Each row is a point. Each copy is the shape, with its points in the same order, turned, moved and blurred by noise. Is it also mirrored, or only turned?

Shape:
[[-60  71  24]
 [-12  68  15]
 [ 61  54  34]
 [ 10 -11 -17]
 [ 16 -33 -58]
 [-31 -50  13]
 [-28 -14 -21]
 [ 29 -19 -50]
 [ 42 -14 -26]]
Copy 1, 9 rows:
[[  7 -35 -79]
 [ 15  11 -66]
 [-19  85 -41]
 [ 13  12  18]
 [ 42  20  58]
 [-30 -35  39]
 [ 16 -25  13]
 [ 45  33  45]
 [ 18  49  35]]
Copy 1 is: only turned
Copy 2:
[[-42  56 -87]
 [  3  55 -73]
 [ 78  27 -71]
 [ 15   9   1]
 [ 18  14  48]
 [-30 -39  -5]
 [-20   7   6]
 [ 33  19  37]
 [ 42   5  13]]
Copy 2 is: mirrored
Copy 3:
[[-78  51   5]
 [-47  47  29]
 [  4   6  95]
 [ 20 -18 -10]
 [ 44 -18 -40]
 [-36 -59 -32]
 [ -3  -8 -42]
 [ 46 -17 -19]
 [ 41 -20   8]]
Copy 3 is: only turned
Copy 4:
[[ 68  65 -70]
 [ 44  81 -30]
 [ 28  89  41]
 [-20  22 -10]
 [-66  13 -21]
 [ 10 -31 -26]
 [-15   7 -44]
 [-61  27  -5]
 [-39  34  17]]
Copy 4 is: mirrored

Shape:
[[-22   7  -5  30  -4  23]
 [-25  17 -47 -68  15 -23]
 [-13 -53  77   4  -9 -16]
 [-13  66 -30 -52  65   2]
 [ 26 -58  18  14  11 -20]
 [-34  25  -8  51 -53   0]
 [  7  72 -45 -29  15  -4]
 [-47  48 -37 -16  40 -39]
 [ -2 -62  37  33  13 -53]
 [ 29 -34  63  -2   0 -56]]
Copy 1:
[[ 10   3  32 -15   1  -3]
 [-31   4 -63  25  36   1]
 [ 41 -91   0 -41 -12  33]
 [-25  57 -47  -9  58  40]
 [ 74 -50  -5   7   2  19]
 [-21 -11  59  13 -38  -5]
 [-25  60 -30  22   9  31]
 [-44  18  -6  29  57  35]
 [ 60 -84  19  15  13  41]
 [ 50 -75 -17   4 -20  70]]
Copy 1 is: mirrored
Copy 2:
[[  1 -19 -14   6 -11   8]
 [-78 -13  39 -50 -29 -13]
 [ 25 -28   5 -36  86  -1]
 [-74  43 -11 -58 -51  -9]
 [ 22 -20  16  -7  47 -55]
 [-19 -35  -3  48   3  38]
 [-67  41  15  -6 -51   1]
 [-95  -9 -23 -25 -24 -11]
 [  4 -38 -10  -3  78 -54]
 [ -4  10  24 -11  95 -35]]
Copy 2 is: only turned
Copy 3 (10 x 6):
[[-29  21 -20  -7   2  14]
 [-22 -40  32 -32  35 -70]
 [ -5  49  55  33 -42  10]
 [  1 -46  11 -17  89 -34]
 [ 12  -2  18  34 -54   1]
 [-28  63 -57 -16  -7 -17]
 [ 13 -20 -33 -36  68 -38]
 [-45 -31 -29   8  62 -51]
 [-17  17  11  70 -57 -16]
 [ 40  29  35  61 -34 -24]]
Copy 3 is: only turned
Copy 4:
[[ -9 -18  48 -18 -15  12]
 [ 64  22  27 -65  38 -31]
 [-40 -57 -42 -24  22  27]
 [ 14  67  48 -94  14 -27]
 [-21 -15  -6   9  56  31]
 [ -6 -49  61  10 -30 -31]
 [ 23  58  54 -37   2 -51]
 [ 14   8  67 -78  36 -47]
 [-46 -55  -5  -4  72  17]
 [-48 -23 -42  -6  56 -10]]
Copy 4 is: mirrored

Shape, 13 rows:
[[  1   9  35 -52  22  35  -1 -36  -1]
 [-39  30  42 -26  -3  17  58  14 -43]
 [-52 -12  36 -22  -4  36  72  53 -27]
 [-22   6  -6 -65  24   8  -7 -39 -17]
 [-16  -1  15 -10  42  22  32 -11 -39]
 [ 33   5  22  -4   1 -38  -8  -6   6]
 [ 34  -8 -75   1 -17 -49   1   9  10]
 [ 37 -39   0 -11  28 -33 -49   2  31]
 [-12  33 -31  21 -13 -16  39  45  42]
 [ 53 -16 -26  16  17 -15  27   8  42]
 [ -2 -25  37 -31  58 -35  18 -28  23]
 [  5 -45  51 -27   9  -5  31 -53  27]
 [ 10 -12 -37  54  -9 -38 -25  -2  33]]
Copy 1 (13 x 9):
[[ 32 -19  25 -32  58   0 -25 -13 -46]
 [-22   3  -2 -28  89   2 -19  67  -7]
 [-35  25 -14 -27  62  25  -3  95 -54]
 [ 65  -9   1  -7  46  11 -21   7 -12]
 [  3  13  11  17  66  -8 -26  32 -29]
 [  5   6  48 -33  -8 -46   1   9  -1]
 [ 21  48  28   3 -37 -13  62  -1  35]
 [ 37  19  52 -10 -57 -31 -17  -1 -38]
 [-28  81  27 -35  -1  25  13  34  29]
 [ -4  59  77  -4 -21   1  31   1 -16]
 [ 33 -11  84  -7  20 -15 -43  41 -28]
 [  6 -54  72 -13  10  18  -8  18 -50]
 [-12  31  31   3 -57  -1   1 -12  28]]
Copy 1 is: only turned
Copy 2, 13 rows:
[[-64   7  -7  27  -8   5 -14  11 -30]
 [-24 -38  -2 -12 -38 -60 -33  32 -25]
 [-32 -65  -9 -56 -49 -50 -45   2 -33]
 [-39   5 -26  34  23 -15 -19  -2 -51]
 [-34 -30  22 -19   9 -22  -8  25 -44]
 [-12  25  16   1  22  -7 -29 -10  31]
 [ 41 -14  -3  -1  66  -9  -1 -65  24]
 [-27  46   5 -24  53  37 -22 -39  13]
 [ 34 -59 -36 -31  18  -1 -33  -4  44]
 [-18 -33  15 -20  51  23   1 -33  49]
 [-74   5   9  -9  55  -6 -55  12  -2]
 [-77 -14  36  19  18   9 -68 -16  -2]
 [ 52  -4  20 -17  56  43 -39 -29  22]]
Copy 2 is: only turned

Shape (15 x 12):
[[-14  18  60 -45  47 -18  21  32 -52 -26 -36 -18]
 [  4   2 -34   1  -4  32 -27 -51  18  -2   7  -9]
 [  8 -19 -39   6  52 -33  -1  13  16  67 -39 -25]
 [-63  17 -27 -32  77 -54 -58 -28  -1  37 -32 -12]
 [ 21 -21   1  21  24  27  -4  42 -21   7 -10  44]
 [-12   6  17 -10   1  26  20  11  -7 -25  61 -23]
 [ 60 -47 -32  38   3 -15   4 -20   1  11  35  26]
 [ 22 -24 -11  44  12 -23 -15   4  55 -48  28  18]
 [ 54  71 -12  41 -11  58  -2  17 -34   3  14  53]
 [-53  42  10 -28 -20  16  -3 -78  40  28  19   4]
 [ 16 -34  -7  27   6  41  24  21   1 -41 -35 -20]
 [-33   8  85  -1  -6  23 -17 -14 -21  25  15 -48]
 [ 60  -7  -2 -19  -4  35 -26  43 -23  76  -5  24]
 [ 10 -18 -22 -12 -47  -7  -1 -24  32 -19  12 -47]
 [-45 -11  14  27   6   1  -1  48 -50  -2 -47   2]]
Copy 1 (15 x 12):
[[-69   9  19  11  25 -21  39   3  51 -18 -15  59]
 [ 15  15  -7   3  28 -13 -33 -17 -62  34   2  -7]
 [ 23 -40   6 -72  -4 -36 -21  18   2 -15 -41  15]
 [ 28  17 -32 -75   9 -67  18  36  17  58 -24  47]
 [  1  18  37  -5  -2  49 -33   9   0 -21 -10  30]
 [-19  44  -3  27  49  20  26 -26 -19 -14 -35 -23]
 [  6   8   3   3 -14  13 -81  -6  -4 -17 -20 -52]
 [ 25  21  -6   6 -35  20 -36 -73   8  19 -32 -25]
 [-13   6 -28  45  41  83 -70  -3 -41 -15 -29  53]
 [  2  -7 -27  18  47  -7  29  26 -53  95 -24 -23]
 [  8  -4  37  24 -13   6  -6 -42 -31 -38  12  17]
 [-58  34  23  18   5 -16  47  25 -55  18 -67  10]
 [-45 -16  43 -46  38  52 -68  43 -39 -17 -31  19]
 [-24  -8 -21 -13  12  -9   1 -40 -52   6   3 -54]
 [ -7  16  10  -7 -36  20  43  27  -9 -35   6  61]]
Copy 1 is: mirrored
Copy 2 (15 x 12):
[[-10   4   5 -48   3 -83  41  44   2 -37   0 -31]
 [  7  21 -34  46  29  19 -32  10  30 -10  31  13]
 [-12 -24 -20  12  32  -9  75   1  20  16  72  43]
 [-34 -45 -60 -36  -9 -36   4   2  31 -27  78  69]
 [-21  12  38 -15  36  38  28  28 -11   2  20 -11]
 [ 40  21  10  12 -13   5   3 -11  33 -43 -11 -34]
 [  3  66   5  43   7  56  40   4 -12   6  32  33]
 [ -2  28  59  57 -31  26  -1  21  18  -1  26  39]
 [-36  64  34   7  51  35 -23 -10  -1  -7  61 -77]
 [-21  25 -61  16   7 -12 -50 -29  91  -3  -1   3]
 [ 12  -4  33  47  40  -8  14  44 -17  11 -10 -14]
 [ 41  32   5 -43  45 -56 -13 -27  45 -24 -20  10]
 [ 10  44   5 -43  72  44  57  26  33  19  60 -22]
 [ 54  31 -21  54 -13 -11  -7  23  44  31  19   6]
 [ -5 -29  28 -43  23 -27   9  11 -37  25   3 -11]]
Copy 2 is: only turned
Copy 3:
[[  4  32  48 -52  17  45 -24  64 -42  48  10  31]
 [ 25  16 -10 -36   7 -19   1 -38  48  -9 -11   2]
 [-21  41 -22  23  48  29 -50  31  57  -9 -24  33]
 [-63 -20   2 -48  41  64 -26  32  88  18  -8  56]
 [ 38  39  22  11  -2  39 -51 -19 -17 -23 -10  53]
 [  1  26  41   8 -22 -10   6 -27 -13  40  14 -10]
 [ 10  64   6  25  48 -13 -30 -60   6 -48  -5  -8]
 [-35  16  17  -5 -13 -36 -38 -36 -13 -60   8  11]
 [ 66  79   9 -19   7   4  25 -71 -32  -6 -26  78]
 [  2 -53   5 -28  29   8  61 -22  27  17 -53  -8]
 [ 43  51   8 -11 -32 -17 -38  24 -21 -35  10   0]
 [ -2  -1   3 -28 -33  64   2  -6 -32  60 -34 -44]
 [ 67  45 -17  41  50  28 -54 -38 -11  41 -26  54]
 [  3  -6 -34  -4  11 -37  -1 -20  -1  -2  10 -44]
 [ 20  31   5 -15 -18  84 -17  42 -15 -12  24  37]]
Copy 3 is: only turned

Shape, 16 rows:
[[  5 -11  15  10   4 -17  -6 -34   0  28  26  -1]
 [-23 -26 -41  50  21 -12  21  34 -15 -49  -2  49]
 [ 26   3   0 -29  26 -30 -41  24 -31  36   9 -15]
 [-35  -5 -21  54 -19  17  33   6  -6 -29 -48  26]
 [ 24  18 -55  35  44 -30 -43  -6 -28  15  -5  -4]
 [  5   1 -59   2  39 -44  28  10 -26  -1 -25  10]
 [ 46 -13 -29  -9  -3 -56 -36  -8  -6 -16 -12 -36]
 [  8  14 -11 -18 -11   0   9 -27  12  47  44 -29]
 [  1  33  10 -38 -16  27  -6 -31   7  -2  -3  19]
 [ 72  14  -4   0  14  -4  -6   7   2  16  19 -38]
 [ 74 -11 -37 -33  -5  -2 -36 -20 -13  30  17  -6]
 [ 18 -59   4  42 -15  24  52 -30 -23 -36 -61  35]
 [-20  24  11 -23  41  20   5 -34  49  -2   2  21]
 [-30 -26  -6  42  12  29  36   4  -5 -14 -48  16]
 [ 38  17   6 -17 -12 -17 -14 -11  44  55   3  15]
 [ 25  41  36  -8 -10   0  18 -37   2  11  10  21]]
Copy 1 (16 x 12):
[[ 19   8  36 -11  10  -5  -7  -4  25  31  -2  -1]
 [-34  55 -12  22 -36  40 -27  -8 -23 -33  -6 -38]
 [  5 -18  -2 -64  25 -22  10   9   9 -26   0   5]
 [  5  10  -3  50 -59  47   0 -20 -27  -4  29 -39]
 [-13  12  19 -48  37  59   9 -10  13 -36  21  -4]
 [-51 -17  28 -13  -8  30 -12  -2   2 -51   5 -34]
 [ -2   1  32 -69  23   5  39  -9   1 -12   5 -64]
 [  7  -9  59 -23   0 -10  20  45  19  35  11  15]
 [ 18 -23 -10  11 -23  11  46  36  38  27 -11 -12]
 [  2  11  41 -20  42 -22  59  21  -2 -15  11  -4]
 [-31   2  25 -59  22 -12  69   4  29  16   7   1]
 [-12  15  10  71 -51   3  28 -78   4   2  16 -51]
 [ 28 -16  20  31 -11  35  24  33  19  13 -60   7]
 [ 11   6  11  48 -56  33   1 -36 -23 -20   6 -14]
 [ -7 -33  18 -13  34  -2  36  17 -12  50 -16   9]
 [ 16 -18   5  36  23  -8  24  30  40  31   4 -18]]
Copy 1 is: mirrored
Copy 2:
[[ -5  -8   6  27   8  -3 -37  14  16 -17  54  19]
 [-33  27   1  -7 -21  38   4  32  -8 -30 -61  13]
 [ 25   0  -9  42  21 -42 -37   0 -49  13  21  -3]
 [ -6  35  32  -9 -12  21  36   7  49 -12 -29  39]
 [ 27  38 -19  78 -16 -20 -24   6  -7 -26 -24  -1]
 [ 17 -11 -13  46   6  -4  19  38  -5 -20 -47   5]
 [ 36 -25 -41  52  13   1 -55 -24  10  17 -17  19]
 [ 11 -20  11  17  39 -45 -41   7  33 -30  49 -11]
 [  5  12   0   5  58   4  18 -34  23  -5  49  -6]
 [ 34 -29   6  30  39 -15 -55 -33 -14 -29   7   6]
 [ 46  -9 -47  27  54 -25 -45 -18 -21 -34  27  16]
 [ 20  -1   7 -22  -4  52  48  -5  22 -30   0  95]
 [  1  10  36  28  46  47   2  10  16 -26  54 -36]
 [ 15  21  46 -19 -23  31  36  20  25 -13  -6  37]
 [ 20  10  22  41  85 -13 -38  -1  17  -1  45  24]
 [-21 -17  28  31  59   2   8 -35  13 -27  49  18]]
Copy 2 is: only turned
Copy 3:
[[ 12  13 -29  11 -16  -4 -29 -27 -39 -16 -12  -7]
 [-13 -31 -29 -52  -6  16  64  -5  -7  -6  32  10]
 [-49  32   2  21 -13 -19 -22   1  10  -6 -31  20]
 [  7 -24 -35  -8  -7  46  63  -5  -8  32  32 -45]
 [-64  41 -46 -15 -19 -24   1  15 -44  14   3   7]
 [-47 -11 -46 -50   8  12  -9  22   5  22   1  -9]
 [-33  47   8   3  14  26 -15  39 -45   3 -23  30]
 [ -2   3   4   7  -1 -22 -52 -43 -47  16 -25 -19]
 [-19  -1  -8  50  43   7   0 -47 -24  -5  -3 -30]
 [-20  33  14   8   8 -17 -41 -22 -38  47   5  34]
 [-43  23 -14  23  34 -15 -17 -20 -58  28 -49  38]
 [ 24 -47 -79  22  11  78  46  -9 -22  40  21  21]
 [  1 -25 -27  26  38 -29 -16 -20 -29 -33  33 -35]
 [ 14 -45 -42   7 -19  33  33   6  -2  30  36 -22]
 [ 25  43 -22  28  46 -34 -27 -19 -13  12 -28  -1]
 [  4  26 -34  24  35  17 -28 -69 -18   0  12 -17]]
Copy 3 is: mirrored

Shape, 18 rows:
[[ 26  -5  50  14  -3 -37   3 -13   4 -22 -42 -12]
 [ 33 -21 -17   6  26 -45 -17 -13 -14 -22  -7 -24]
 [-33 -15 -11 -51 -27  15 -22  -3  -8  17  36  -8]
 [-30 -29  23  30  20  -4 -33  56  39  10  11 -21]
 [ 14   1  25  27  64  -9  -6  17  20   7   4 -29]
 [  5  -6   4  23  44 -50 -33 -28  21   6 -21  19]
 [ 44  38 -36  -6 -46 -28  34 -56  18 -28  26  11]
 [ 60  20 -20  32 -11   5  -2 -41 -16 -44  30  43]
 [ 24  -7 -14 -32 -28  19  10  -5   0  42   3 -15]
 [-13  24 -37  -8 -46  23  25 -40 -21  12   8   6]
 [ 33  23 -17 -10  -1  -3  38 -58 -31 -21  21  50]
 [ 16  42 -52 -13 -22  -7  30 -13 -23 -21  11  24]
 [  9  17 -14 -21 -19 -12  12   7  13  47 -10   0]
 [ -8 -49   3  46   5 -17 -18   0  -6  32  -6 -29]
 [ 18  30 -39 -15  -8  13  29 -80   4 -23   5   0]
 [ 11  22  21  24  17 -22 -55  -2  -3  19   6 -27]
 [ -3 -10   4 -10 -22 -15  22 -13  -2  36  49  -8]
 [ 10 -26  -7   0  27  22 -62  27  49  14  13   8]]
Copy 1:
[[ 27 -15 -19   3   7  45   5  10  22 -29  24  24]
 [ 38  17   5 -26  -3   2  33 -31  39  -7  16  -4]
 [-14  -5  35  -1 -32 -14 -19 -18 -28  -8 -37 -44]
 [ 54  44  31  -6 -28  -1 -51  26 -12  14  32  -3]
 [ 64  20   5 -33   6  -3 -22  -6  -2  25  18  39]
 [ 57  22  17 -27  34   7  20  28  32  -5  -8   4]
 [-22 -12  29  11  38   4  86 -40 -35 -34  20   3]
 [ -9 -20   6  16  15 -31  87   0   4  26  31  14]
 [ -3  15 -14  19  -7 -14  -1 -35 -37 -15 -32  -8]
 [-42 -21  -1   7  35 -33  14 -18 -34 -17 -13 -37]
 [-30 -27  -3 -10  41   2  74 -14 -10  27 -15  -2]
 [-18 -18  19  22  47  -5  44 -44 -14  19   9 -28]
 [ 23  16   1  26  24   7  -3 -23 -46 -15 -28 -17]
 [ 41  33 -29 -35 -14 -17 -13  13   5 -17  18 -28]
 [-46 -13  18 -21  47 -22  47 -34 -11 -20  -6  11]
 [ 71 -17  16 -11  -3 -28  -7  -2   7 -18   8   9]
 [ 10   1  -1 -21 -18   3  15 -13 -65  -6 -11 -26]
 [ 38  58  46  21 -25 -34 -14  22   5  15 -11  16]]
Copy 1 is: mirrored
Copy 2 (18 x 12):
[[-26   3  17  -9  -4 -62 -38  29  30 -24  16  35]
 [ -6 -12 -40   0   0 -62 -17  27   6 -22 -19  -5]
 [-37 -29   4  26  58   2  36 -31   4 -31   6 -19]
 [-16 -37  39  30  36  14 -43  34  28 -15 -66   5]
 [-29 -28   2  -9 -16  -9 -12  54  27  -6 -61  16]
 [-19 -56 -21  -3  -7 -23 -46  24  -3  10 -14  20]
 [-38  56 -49 -20 -11  -8  -2 -31 -36 -18  32   4]
 [-37  35 -25 -23 -15 -17  -8  25 -52  14  40 -40]
 [-17 -19 -11 -23  36  10  28 -16  30 -48  14 -10]
 [-19  12   1  -2   6  10  25 -59  -4   8  33 -29]
 [-44  18 -41 -17 -11 -18  26  -9 -18  40  61 -12]
 [ -4  38 -47  13   6   7  27 -14 -21   6  31 -12]
 [  2 -19 -21   3  16  35   4 -27  35 -25   6  22]
 [  0 -36   2 -10  17 -21 -40   0  47  -8 -34 -32]
 [-25  17 -32 -35 -13 -25  34 -35 -42  12  27  -1]
 [-38 -43   7  10 -34   0 -19  23  10 -33 -23  -9]
 [-67  -8 -25   9  27   9   6 -26  34 -13  -4 -17]
 [-14 -55  18 -15  45  35 -12  43 -16 -26 -32   3]]
Copy 2 is: only turned
Copy 3:
[[ 45   2  -2  -2  39  16  39   9  55  -9 -14 -27]
 [ 35 -29  25  22  14  42  25 -18  20  13   8   4]
 [ 26   4 -28 -25  -3 -25 -19 -14 -43  40   8  22]
 [ 21  32 -15  34 -48   9  16  46 -12  -2 -23 -10]
 [ 20  12  -1  26 -21  50 -16  19  36 -16 -18 -11]
 [ 35  53  26  30  19  45  22 -19  26   0  10  -4]
 [ 33 -24  51 -37  62 -26  -4 -36  12 -48  17  41]
 [ 13 -22  39  -9  64   6  -1  13  13 -37  78  19]
 [ -7 -14 -19 -38  -7 -25 -10 -35  13  12   5   9]
 [  6  -9  -5 -64  39 -10  -7 -36 -37 -24  22   5]
 [  2 -15  22 -22  95   9 -28 -23   5 -18  38  14]
 [ 15 -33   8  -7  58 -14 -15 -48 -24 -46  26  12]
 [  2  11 -22 -13   0 -23   1 -49  10 -18  -9   8]
 [ -4  16  -4  -9 -22  46  50  12  -4  15 -10   2]
 [ 33 -17  46 -57  51   6 -29 -45  -2 -26  27  -4]
 [ 52  20 -24   7 -19  43  15  -1  26 -11  20  23]
 [ -3   2 -10 -32  18  -4 -11  -4  -9   9 -22  47]
 [ 18  36  12  31 -53 -11  -9  15   8  15  36  -7]]
Copy 3 is: mirrored
